Each row is a point. The points of each table are mixes of a few directions, plus a little noise. Count the directions of each table, and those that both share. Where both have some left over, give the other angles between the two spaces (their principal angles), to ten degrees, smallest first.

First, 5 rows:
[[ 13  -5  -2]
 [-19   0 -13]
 [-95  27 -13]
 [ 78 -32  -7]
 [ 23  10  37]]
Second, 6 rows:
[[-36  43  56]
 [ 31 -34 -46]
 [-21  22  31]
 [ 20 -20 -29]
 [ 37 -41 -55]
 [-28  32  44]]
Directions: first 2, second 1, shared 1

First, 9 rows:
[[ -1  22  20 -21  65  14]
 [ -5 -60 -36   6 -69  -4]
 [  3  95  34  43 -36 -34]
 [  2   4  10 -17  50  13]
 [ 20 -46 -16   7   1   6]
 [-19 -30 -17 -23 -11  10]
 [-13  -1  -4  -9 -11   0]
 [ 31  24  10  46 -23 -21]
 [-17  -8  -1 -33  34  16]]
Second:
[[ -3 -17  13 -51   3  74]
 [-17  35  14  45 -45 -47]
 [ -1  28 -26 -11 -20 -14]
 [ 24  -4 -53 -28  36  -8]
 [-15  19  21  43 -32 -37]
 [  2 -44  40  22  28  16]
 [ 10 -19  -8 -19  25  19]]
Directions: first 3, second 3, shared 1; angles 50, 90

First, 10 rows:
[[-19  27 -30  23   6  30  -2 -12 -15]
 [-24 -12  -1  -2 -18  25  -3   0  22]
 [ 18 -42  -4 -41   8   2 -31  -9  30]
 [ 15   4 -27 -13  18 -48   0  17   6]
 [ -4  28 -20  10  -3 -41  23  33   1]
 [ -3  -9  49  21  -1  12   7 -27 -28]
 [-13 -21  28  19  20 -15  -2 -43 -24]
 [ 34 -13 -24 -45   1  26 -30  11  25]
 [-10  21  26  24 -23  50  10  -3 -21]
 [  4  16   3   4  -9 -43  25  34   3]]
Second (7 x 9):
[[ 12  -3  -1 -18  -9 -34  10  33  21]
 [-28   8 -26  -4 -34  95 -18   2  28]
 [  2  11  13  23  16   1   3 -25 -35]
 [ -7 -17  -6  -3  15 -15  -9 -16   3]
 [-17   4 -11  14   5  30  -9 -23 -10]
 [ -2  16  -7  16  11 -22  10   0 -17]
 [ 38 -19  37 -28  -5 -55  12  29  10]]
Directions: first 5, second 4, shared 4

First:
[[-17   7  15  34 -18 -14  42 -18  -4  10 -39 -70]
 [ -1  21   0  51   8  28  43  -8   4  28 -47 -63]
 [  8   4  -6   0  12  16  -6   8   3   5   4  14]
 [ 12 -11 -10 -39  11   2 -41  16   3 -14  41  68]
 [ 22   0 -23 -22  31  37 -39  25   6   0  32  71]
 [-23 -26  24 -34 -44 -74  -6 -18 -12 -33  20  -5]
 [  9  19 -10  36  19  40  21   3   7  24 -30 -27]
 [-11 -15   9 -25 -21 -39 -12  -5  -6 -19  19  12]]
Second:
[[-18  17  18  -5 -10 -17  27   2 -18  14  -4 -22]
 [  6  15  -5 -20  22  25  -9  25  -9  19  19  41]
 [ 13 -41 -15  12  24  36 -31  22  -6  15 -33  33]
 [ 31  47 -28 -25  -5  -5 -23 -31  57 -61  95  30]
 [-22 -39  20  13 -22 -31  11  -3 -23   9 -48 -34]
 [-15 -15  17 -21   6  -4  -3  30 -36  29 -14  25]
 [-17 -25  16   6 -12 -17   8   3 -20  11 -32 -18]
 [ 22  39 -23  42  -8  11  20 -47  56 -35  16 -55]]
Directions: first 2, second 4, shared 2

First, 10 rows:
[[-23  18  12  -5  -4  -7   9  29   6  -7  22  40   6   7  14 -14 -14 -22]
 [ -2  10  17  -1 -23  -4   3   1   4   0  13  -9   3 -11  -9   4   4  -4]
 [-35   6  10  19 -13 -39  -6  46   9 -32  17  33  19  -7   5 -10   5   0]
 [ -1  -3  -1 -17   5   4  -6   6 -15  10  16  13   0  13  12 -34  -7  -3]
 [-18  -5  13   4 -23 -30 -16  28  -9 -14  27   8  15  -6   1 -30  11  12]
 [ 16   3  -5 -26  17  31   8 -18 -10  25   2   5 -11  18  12 -14 -16 -15]
 [  6   5 -14   2  25  20  15 -13  12   5 -25   9 -10   7   5  25 -14 -14]
 [ 62 -35 -17  -2   3  35 -15 -78 -20  32 -41 -95 -20 -11 -30  29  27  40]
 [  4 -23 -28  10  31   0 -13  -4  -9  -4 -25   5  -1  12  10  -4   0  19]
 [ -7  21  16  19 -20  -8  18   2  31 -13  -8  -9   2 -24 -17  48   4 -14]]
Second, 11 rows:
[[-30  15   7   8 -26 -28 -35  20 -22 -55  14  -3  13  -1   8 -10  50  -5]
 [  0 -11  -8  -6  10  -1  -9   5 -13   4   5  10   2  10  10 -25  -3   8]
 [  0  26   1   8  10  18  31  -8  33  -1 -22  10  -9  -5  -5  52 -16 -30]
 [ 22  10  -3   3  16  31  35 -30  30  25 -29 -10 -16  -6 -12  51 -25 -16]
 [ -9   3   7   3 -12 -13  -7  11  -3 -11  10   1   6  -4  -1  -7  10   2]
 [ -5 -17 -10 -10  29  -1  13  26   2  29  13  50   3  19  19 -44 -46   6]
 [ 13 -30  14  -7 -15 -15   2  10  -2  39  29  -6   8 -10 -13 -42 -23  35]
 [ -9  -6  -5  -3   1  -9 -19  10 -19 -12   8   7   6   9  10 -25  13   6]
 [  8   6  -2   3  -9   8 -12 -24  -8 -14 -13 -34  -5  -6  -9  23  29  -1]
 [-17  -2  -8  -2  -8 -17 -43   8 -38 -40   8  -6   8  12  15 -29  46   6]
 [ 28   8   7   4   5  28  44 -29  40  37 -23 -17 -15 -17 -24  55 -33 -10]]
Directions: first 4, second 4, shared 3; angles 70

First, 8 rows:
[[-65 -39   4  28 -30  -1 -58 -59  20 -29  26 -45  37 -95 -36  34 -25 -70
   31  -8 -20 -15  -2 -43 -34 -27  17   7   3  47  19  47]
 [ 40  37 -30 -12  13  -6  46  46 -13 -11   0  10 -24  31   8 -27  34  52
   41  15  12  18   6  18 -18 -19   1  17   4 -59 -24   0]
 [ 21  -1  15 -14  22   2  18  17 -11  34 -24  26 -40  59  19 -42  -1  30
  -71  -6  16   3 -13  38  14  42  -3 -29 -21  -1  -1 -16]
 [  4  -7  27 -41  24  18  10   1  -2  17   6   8 -48  36  30 -39 -16   3
  -54 -22  20  -5  -8 -11 -13  14  -2 -25 -23   7 -35   4]
 [ 30  21  23 -45  15  10  30  22   1  -5  10  23   4  44  39  12  -7  10
  -27 -28  18  -6   1  -4  38   5 -26 -10  -5  -8 -14 -44]
 [ 43  60 -29  -7  21 -22  53  35 -45 -33  -3  -9  -7  18 -11 -16  50  49
   -1   3  25  26  -9  73  37  10   2   0   1 -53  19 -36]
 [-30 -14 -14  40 -25   0 -51 -48   3  21 -11 -16  14 -54 -16  50 -15 -32
   34  45 -36  -3  23 -34   7  -7  15  24  37  22  -6  14]
 [-41 -62   5  50 -43  -2 -51 -13  46   5  -4   7  62 -42 -29  31 -20 -45
   45   2 -31 -15  -3 -30 -34 -14  -2  15   2  43  44  35]]
Second (9 x 32):
[[ -8 -56  31  42 -24  -8 -20  -1  37  61 -53  71  78  39   9  50 -27  -9
  -49   2  -5 -21  -1  18  66  52 -31  -6  -1  53  62 -51]
 [-10  27 -24 -14   4   1   1  -6 -14 -53  42 -56 -28 -52 -19 -20  17  -9
   58  -3  -2  10   0 -22 -55 -48  22  13   2 -26 -29  46]
 [-12 -42  16  16  -2  -3  12   9  36  23 -25  50  45  21  10   4 -14  13
   -4  -9  29 -14  -6  -9  -6  10  -8   6 -21  13  12  -1]
 [ 52  59 -10 -12   5   4 -12   8 -54  30  -9 -12 -64  43  13   6  15  12
  -46  36 -52  19  19  42  74  35 -13 -16  43 -17  -6 -57]
 [-31   9 -14  -3 -11   0 -18 -22  -4 -60  47 -64   0 -78 -32  -2   7 -37
   52 -15  -7   2  -7 -26 -51 -47  21   8  -1   0  -5  50]
 [ 25  30 -14 -17  17   3  23  19 -17   0   3  -1 -43  22  12 -25  15  31
   11  14   4  12   7   2 -13  -9   6   5   4 -35 -35   1]
 [  5   9 -25  42 -35  -8 -33   0  -1   2  -4  -9  33 -28 -23  52   9 -17
   55  39 -54   6  21   1  26 -11  -9  27  45  -1  27 -13]
 [-29 -24  29  -8   1   1 -16 -25   8 -11   9 -12  16 -20  -7  -2 -18 -33
  -45 -35  15 -14 -19   1   2  12   1 -24 -25  39  23   6]
 [  8 -10  16 -45  45   9  61  23   9   8  -7  34 -39  52  36 -65  -2  52
  -32 -28  71  -3 -13  -8 -44   3  10 -12 -48 -26 -49  21]]
Directions: first 6, second 4, shared 3; angles 40

First (9 x 32):
[[-28   9 -26  32 -22  27  35 -63 -47 -59 -27  73  43 -37  43  20  53  84
  -43  37 -10 -20  28  12  32   9  11 -16  15 -27 -12  34]
 [-12   0  -8  24 -30   8  -3 -42 -31 -54 -20  -7  36 -44  -7  39   8  11
  -19  16 -16  28  13  19  -7 -42  -7 -18 -12  -5 -10  37]
 [-52  57 -18  30 -42  29  22  35  12   7 -28  22  -6 -14  58 -25  47  48
  -16  42  -6 -78 -39  36   1  82 -11  35  18  -6  22   4]
 [ 22  -9  14 -26  25 -15 -12  33  30  47  22 -16 -32  34 -14 -24 -21 -31
   25 -23  13   0  -6 -20  -6  12   4   8   0  10   6 -32]
 [-33  28 -10  23 -25  15  10  13  -6 -18 -20   0  10 -16  23   1  16  16
  -16  23  -9 -32 -27  30  -2  24 -12  18   4  -2   6  17]
 [ 29  -6  14 -21  -3 -15 -28  11  34  47  16 -26 -31   7 -21 -12  -6 -27
   33 -16   9  26  18 -24 -24  -5   6 -11 -11  11   9 -29]
 [ 41 -47  27 -44  79 -36 -12  46  16  35  43 -41 -26  70 -52 -16 -81 -86
   26 -60  16  25 -23 -26   7 -31  -1  12  -4  19 -11 -30]
 [  2  -5  -9   5  -3   7  11 -37 -18 -18  -5  36  15 -12  12   8  22  36
  -12   9   0   4  27  -8  15  -5  12 -16   5 -12  -7   8]
 [ 32 -26  17 -21  19 -22 -25   4  11  15  20 -40 -11  13 -43   8 -38 -52
   22 -30   4  46   9 -18 -16 -43  -1 -12 -16  13  -6 -10]]
Second, 8 rows:
[[  3  31  -7 -13  20  16 -12   1  37  74  18  53 -29 -15  18  -7 -54  -8
   33  42  39 -31  21 -45 -42   5  37 -24  10  -9  25  -1]
 [ 61 -24  31 -39 -25  -3  31  15  16  34 -20  45 -21   2 -35 -31  33  43
  -38 -20   9  -2  37  18  95  30 -34 -17 -16  40 -31 -63]
 [-15 -11 -11  27  25   0  12 -22 -27 -65  13 -11  27   1  -1  23  -8  -2
  -20  -6   4  10  -2  -6   1 -25  21  11  17  -1   6  37]
 [-26 -23  -2  -1 -26 -10   4  24 -50 -45 -40 -40  32  18   0   5  23 -16
  -20 -27 -64   6 -68  75  29  -8 -78  19 -29 -17 -51  -2]
 [ -4  58  49 -17  20   7 -17  32  45  63   9 -42 -10   3  -5   4 -32 -30
   36  11  20 -24  14  14 -66  32  37  31   0  19  62  24]
 [-18   6 -29  13 -11  13 -11 -32 -16  -5  -9  36  12 -37  15  24 -34  -3
    4  39   0   0  -2 -13 -22 -41  -3 -35  -5 -26 -15  24]
 [-19  -4 -24  36 -16  -8 -21 -34 -11 -50  11 -42  11 -13   9  22  28  -2
   12  -2 -10  36   5 -23 -42 -25  21   0   8 -13  14  27]
 [ 20 -34  -8  -6  12 -16  14  16   6  -2  19  -1 -24  43   1 -38  44  17
   -7 -39   3   5  -5 -24  45  30  -3  13  13   7 -12 -44]]
Directions: first 4, second 6, shared 2; angles 30, 80

First, 9 rows:
[[  3   9   9   4  -2  -1 -10  -4   8 -19 -13   1   9  11  -2  19   2 -23
   18   1  -6   3   8   4   7   2  -6  -6   0  11   1 -15]
 [ 40  29  33  19 -10 -22 -23 -45  13 -41 -21  24  18  55   2  45  28 -87
    2  -4  36  41 -24  41  30 -20 -22 -13 -12 -27 -24  34]
 [  5  -2  -1   0   0  -3   3  -6  -4   8   7   5  -4   2   2  -7   4   2
  -15  -2  12   6 -11   5   0  -5   0   2  -2 -15  -5  19]
 [  1   2   2   1  -1   0  -2  -1   2  -4  -3   0   2   2  -1   4   0  -5
    4   0  -1   0   2   1   1   0  -1  -1   0   3   0  -4]
 [ 20  22  24  12  -7 -11 -21 -23  14 -39 -23  11  17  35  -1  40  14 -62
   21  -1   9  20  -3  22  21  -7 -15 -11  -4   0 -10  -1]
 [  4  -5  -4  -1   1  -2   7  -4  -7  15  11   4  -6  -2   3 -13   3  10
  -21  -2  13   5 -13   3  -3  -6   2   3  -2 -18  -5  23]
 [-35 -34 -37 -19  10  18  30  40 -20  55  32 -19 -24 -55   1 -58 -24  95
  -23   2 -21 -35  10 -37 -32  14  24  17   9   8  18  -9]
 [ -4  -8  -8  -4   2   2   9   5  -7  17  11  -1  -7 -10   2 -17  -2  21
  -14  -1   3  -3  -5  -5  -7  -1   5   5   0  -8   0  10]
 [-34 -14 -18 -12   6  19   7  38   1   9  -1 -23  -4 -37  -5 -13 -25  48
   28   6 -45 -36  37 -34 -18  23  12   5  12  45  25 -58]]
Second (10 x 32):
[[-40  20 -11  -3 -14 -10  10   3 -28   2   6  14  -2  -3  -8  -2 -12 -14
  -25 -15   8  -2 -14  -3  34   2  15   1  27  27   4   1]
 [ 30  39  10  10  23   9   8 -31   4  -7 -14 -23  -4 -28  23  -7 -21  -9
  -14  21   2  -8 -14   0  -3   8 -36   9 -15   7  -8  -6]
 [  2 -10  -3   0  26  12 -35   4  11 -14  -2  -1   0  15 -14  -9 -16   7
   27  -1   5  34  -2  10 -42  19  -5   6  -9  -8   7   9]
 [-32 -47 -26 -18 -15  -4 -20  28 -11  11  28  18  -2  37 -52 -14  13 -12
    2 -51  -1  42   7  -6   7  14  45   9  29   9  22   2]
 [ 28  16  28  16  -1   0  17  -8  23  -8 -26  -8   7 -20  48  27  12  32
   19  54  -5 -50   9   9 -17 -29 -29 -21 -34 -29 -24   3]
 [ 46  12   7  10 -34 -14  55 -15  21  28 -17 -32  -6 -31   6   6  48 -13
  -33  18 -25 -47   6  -9  32 -31  -4  13 -20 -12  -8  -7]
 [ 25 -24   2 -14  25  17 -17 -15 -11  -1  29  -3   1  10  11 -16 -23 -11
    2 -28   6  26  15 -18   1  24 -11  -2   9   6   2 -23]
 [-30  20  11  21  -4  -8 -10  23  24 -21 -41  13   7  -2   8  28   8  42
   39  55   3 -24 -12  34 -45 -25  -5 -14 -26 -26 -11  35]
 [ 10  -7 -10 -11   0   3   6 -13 -16  12  22  -8  -5   0  -9 -18  -6 -27
  -27 -33  -1  15   2 -18  28  16   4  11  18  19   8 -18]
 [-39 -20  -9  -9  -9  -4 -14  22 -16  -3  16  27   4  23 -14   4  -3   5
    9 -20   8  12   4   0   6   3  25 -11  22   7   7   3]]
Directions: first 2, second 5, shared 0; angles 80, 80

First:
[[ -4  -3  15   3   1  12  -4  -2  -2 -41  28 -17 -19  24  15  -2 -32   1
  -17  18  -2  -6  -3 -15   8  15  -7  -5 -18  -4 -17  -4]
 [-12 -10   2  11  22   2  32  24  -8 -19   4  24   9  -8  -8  -2  42  -5
  -15   4  52 -13   2  15 -19 -25  -2  21  -1  -8  15  18]
 [ 10 -10 -14 -24 -27  -1 -33  -1   1  -6  -6 -19 -13  32  -2   7 -52   6
    7  -1 -35 -10 -13 -24  28  24 -15   4 -15   6 -12 -29]
 [ -5  -1  13   7   7   9   7   2  -2 -27  19  -5  -8   9   9  -3  -7   0
  -14  13  11  -5   1  -4  -2   2  -3  -1  -9  -4  -8   5]
 [ 13 -44 -68 -53 -37 -25 -22  50 -11  21 -63  27  16  32 -52  20  -3   2
   22 -32   8 -42 -30 -12  28 -11 -34  63 -10   8  28 -37]
 [ -1  10  11   9   6   3   4 -12   3   4   8  -4   0 -11   9  -4   4   0
   -1   3  -4  11   6   4  -6   1   8 -13   6  -1  -4   8]
 [  8  55  21  29  10  -9   0 -62  23  95 -14  -3  22 -77  17 -10  41  -2
   35 -20 -48  63  29  32 -25  -3  50 -63  53  10   3  27]
 [ -4  11   8  16  16  -1  19  -5   2  15   1  12  11 -27   2  -5  35  -3
    1  -3  15  12  11  18 -18 -15  14  -7  15  -1   8  18]
 [ -4  -1   7   5   6   4   7   3  -2 -17  11  -1  -4   4   4  -2   0  -1
   -9   7  10  -3   1   0  -3  -1  -1   1  -5  -4  -3   4]
 [ -1  -5   5  -4  -5   7  -8   1  -2 -25  14 -13 -13  21   7   0 -28   2
  -10  10  -6  -7  -4 -14  10  12  -8   0 -14  -1 -12  -9]]
Second, 11 rows:
[[-17  -8  17  -6  18  -2  -3  -5  -9 -25  15 -15  18  24  13  13 -14  -1
  -14  -4  15 -11 -19 -12  29  17 -17  23  -6  -6   6  10]
 [ 38 -18 -19   6   0  17   2  36  -3 -15  16  -3 -51   7 -16 -26  -4  -7
   -8   7  25 -15   2  -7 -36 -18  -1   3 -16  13 -29 -36]
 [ -5  -8  19  -3  30  -1  -8  -6 -11 -13  21 -27  14  22  15   7 -14  -7
  -13 -16  24  -8 -26 -14  26  19 -16  26  -2   2  -1   2]
 [ 44  23 -29  14 -20   0  -1  -4  20  79 -28  16 -28 -59 -21 -28  34  -3
   36 -11 -32  33  31  24 -55 -29  38 -46  27  21 -13 -21]
 [ -2  16  -2   2  -7  -7  -2 -17   8  34 -17   7  12 -24   0   2  14   2
   16  -6 -22  18  10  11  -4  -2  14 -17  16   1   8   9]
 [  5 -10 -17   0 -22  10  10  25   2 -26  -3  20 -28   5 -15  -9  -2   4
   -6  23   1 -12  15   2 -22 -17   1  -7 -17  -4  -7 -10]
 [-11  22  14   1  10 -15  -9 -38   6  49 -15  -8  38 -25  12  12  13   0
   18 -23 -23  26  -2   9  18  13  11 -10  29   2  16  20]
 [-23  -6  21  -7  19  -4  -4  -9 -10 -26  14 -17  26  26  16  17 -15  -1
  -15  -5  15 -10 -21 -12  36  21 -18  25  -6  -8  10  15]
 [-20   6  18  -4  13 -10  -5 -21  -3   5   0 -10  32   4  14  16  -3   1
   -1 -11  -3   6 -12  -2  29  17  -4   9   9  -5  14  18]
 [-10   0  20  -3  25  -6  -8 -16  -7   0  12 -22  24  12  16  11  -8  -4
   -6 -17  11   0 -21  -8  28  20 -10  18   6   0   5   9]
 [  0 -18 -43  -1 -66  20  27  56   7 -62 -16  58 -58   8 -35 -15   0  15
   -9  64 -11 -26  43  10 -49 -42   4 -23 -40 -16  -8 -15]]
Directions: first 3, second 3, shared 1; angles 80, 90
